Each row of a before or after table is a point. The points were changed in one or more steps. Then noise was added and the rows were shuffled. The steps act on how far a point lies along the listed directions, d1 being the first. Write out the steps. A step turns or swaps two directions, mirrors them in a line or flattens them onto one, adds a multiple of one to another, or multiplies one. Angles are multiples of 10 degrees, from the lower direction toward the higher: turns from -170 to 170, lines from 10 to 170 but not 90. Use the fewest steps. Two steps may share a direction if one is a turn and the other turns, adds or multiplies; they go together, in the order done. Otherwise the lowest direction goes first.
(in the rows, 128 means zero)

Directions:
(1): [145 193 124]
(2): [ 63 145 135]
(3): [135 130 195]
Before:
[[150 105 101]
 [153 120 129]
 [160 178 137]
 [182 170 135]
 [119 158  93]
 [101  77 132]
 [169 175 170]
 [205 107 117]
 [ 68 102 169]]
After, 9 rows:
[[157 138 126]
 [155 126 108]
 [119 151 103]
 [189 198 130]
 [100  68 131]
 [220 162 117]
 [162 190 133]
 [172 190 154]
 [ 58  66 160]]
Steps: add -0.7 times d2 to d1; multiply d3 by 0.7

Directions:
(1): [116 149 103  80  64 106 122 143 201]
(2): [120  91 130 174 131 179 126 203 171]
(3): [163 189 180 149  79 121 133 173  94]
(4): [117  79 208 154 102  97 116  89 159]
(5): [ 74 108 170  57 144 126 121 175  95]
Before (10 x 9):
[[141 129 169 127 141 119 129 136  77]
 [126 115  97 191 116 121 118  75 209]
 [131 185  52  91 117 124 147 124 169]
 [139  99 132 198  74 121 123 126 191]
 [104 137 172 129 127 108  92 141  99]
 [132 105  33 117 133 138 144 163 162]
 [144 134 150 164 154 147 120 145  84]
 [137 158 115 145 144 139 166 142  70]
 [147 136 185 166  71 113 129 124 191]
 [136 102  55 134 130 153 117  95 205]]
After (10 x 9):
[[123 156 144 140  87  95  92 120 149]
 [ 99  51 201 189 140 141 119 158 112]
 [112  89  55 104 179 158 145 194 105]
 [ 94 158  96  65 194 143 148 154  68]
 [168 156 129 139  89 103 128 111 143]
 [ 96  63 115 115 204 175 117 129 107]
 [ 80  66 172 174 196 140 115 108 105]
 [166 154 113 177 111 138 119 133 141]
 [115  96 249 159 124 123 123 144 124]
 [154 179  80 148 118 133 166 132 102]]
Steps: swap d1 and d5; multiply d2 by 1.3; multiply d4 by 1.3

Directions:
(1): [113 118 111  65 132 114 178 204 204 121 145  99  93 135]
(2): [ 98 102 115 107 200  51 100 114 125 181 132 180 100 102]
(3): [160  88 125  96 115 148  30 151 123 173 110  62 114 127]
(4): [ 81  40 131 148 146 139 171 145  83 150 166  88 181 135]
(5): [204 118 124 114 175  83 137  91 122  94 162  95 133 205]
(6): [147  61 130  56 116 156 162  94 106 102  56 169 118 127]
Before (10 x 14):
[[148 116 165 166  68 210 170  98  84  74  85 149 174 143]
 [127 158 154 196 100 158 127 150 122 131 161 122 159 119]
 [ 92 232 129 195  97 121 166 170 186 131 208 136 156  91]
 [131  60  93  58  93 158  96 171 154 142  92  80 124 116]
 [105 148 115 165 136  81 115 160 117 134 148 143 101 119]
 [111  56 146  97  98 186 194 140 105  94 111 101 144 124]
 [151  97 113  50  99 161 131 133 147  97 101  92  93 164]
 [158  68  90  75  95 148 166 136 115 108 142 101 136 152]
 [ 98 217 162 135  82 104  97 153 163 150 124 145 109  86]
 [115 135 144 241 136 175 166 125 104  83 222  27 212 190]]
After (10 x 14):
[[106  61 122 169 218  96  44 156 115 192 214  13 156 160]
 [128  74 104  86  60 200 157 156 134  95  91  86 157 134]
 [120 129 143 161 137 122  73 166 133 182 160 115 131 107]
 [ 75 148 112 131 153  68 101 197 189 210 203 119 123  71]
 [102 152 116 169 126  96 149 169 124 115 154 139 104 127]
 [113  20 142  81 130 156 125 128  83 146 101 105 129 111]
 [157  87 146 127 133 131  15  92  86 179  70 155 118 112]
 [156  45  94  70 108 142 144 125 101 126 132 105 139 148]
 [ 89 202 157 123  87 104 107 163 168 149 127 140 107  86]
 [149  77 117  54 100 165 126 117 125  99  94  99 105 161]]
Steps: turn d1 and d6 by 20 degrees; add 0.5 times d1 to d4; mirror d2 and d3 in the line at 130 degrees
